Rows are points. Each copy is the shape, with its points in the same order, stretched, turned, moved and blurred by noise. Say if it was mirrored as well.
In the rows, 128 means zero.

Shape, 7 rows:
[[112 134]
 [132 139]
 [ 78 112]
 [154  94]
 [151  58]
 [125 172]
 [155 135]]
Copy 1:
[[104 122]
 [123 114]
 [ 77 149]
 [171 168]
 [189 215]
 [ 94  72]
 [152 110]]
Copy 1 is: mirrored
Copy 2, 7 rows:
[[119 121]
 [126 103]
 [120 159]
 [169 112]
 [188 136]
 [101  90]
 [138  85]]
Copy 2 is: mirrored
Copy 3 (7 x 2):
[[139 116]
 [119 121]
 [171 101]
 [137 161]
 [149 175]
 [111 103]
 [110 141]]
Copy 3 is: only turned

Shape, 8 rows:
[[116  92 144]
 [ 81 150 129]
 [133 117 128]
 [ 94 131  80]
 [151 115 114]
 [159 149  94]
 [121 193 149]
 [ 76 133 161]]
Copy 1, 8 rows:
[[141 177 146]
 [213 122 131]
 [133 138 130]
 [195 128  60]
 [116 128  99]
 [123  82  71]
 [182  52 158]
 [209 147 175]]
Copy 1 is: only turned
Copy 2 (8 x 3):
[[130 172 133]
 [160 150 102]
 [128 142 124]
 [122 149  71]
 [112 127 118]
 [115  98 103]
 [182  94 130]
 [178 169 128]]
Copy 2 is: only turned
Copy 3 (8 x 3):
[[139 160 132]
 [114 143 163]
 [129 136 117]
 [ 78 143 133]
 [118 127 106]
 [106 103 109]
 [133  91 166]
 [133 164 177]]
Copy 3 is: mirrored

Shape, 10 rows:
[[ 80 140 108  86  87 177]
 [165 127  98 134  94 107]
 [152 100  98 137 133 124]
 [160 111 170 139 135  96]
 [102  94 105 107 105  95]
 [111 108 107  87 176 143]
 [124 179 131 116 172  82]
 [131 110 101 153 126 144]
 [172 117 168 171 156 154]
 [ 89 165 164 144 163  93]]
Copy 1 (10 x 6):
[[116 125 138 117  61 105]
 [117 142 128 191 140 107]
 [139 124 149 137 164 116]
 [106 108 146 140 195 171]
 [ 96 130 134 130 145  79]
 [170  83 135  89 132  98]
 [129 138  66 139 112 123]
 [147 146 151 139 151 138]
 [149  91 174 121 194 212]
 [109 147  77 106 128 164]]
Copy 1 is: mirrored
Copy 2, 10 rows:
[[184 123  95 201 152 143]
 [ 82 156 114 102 126 138]
 [104 150 126 111  93 111]
 [120 162 153  58 134 109]
 [130 117 152 125  97 157]
 [147  94 159 165 109  91]
 [ 90  54 149  63 152  91]
 [123 144 104 113  96 117]
 [134 191 107  68 125  62]
 [130  67 133  36 143 102]]
Copy 2 is: mirrored
Copy 3, 10 rows:
[[166  88 113 140 121  44]
 [143 186 134 105 147 155]
 [122 140 124  74 131 159]
 [146 136 142 122 117 179]
 [149 156 160 109  99 108]
 [117 118  92 116  77 110]
 [110 190  96 199  98 141]
 [102 113 148  79 140 142]
 [119  83 127  93 148 188]
 [ 96 128 135 201 103 116]]
Copy 3 is: only turned
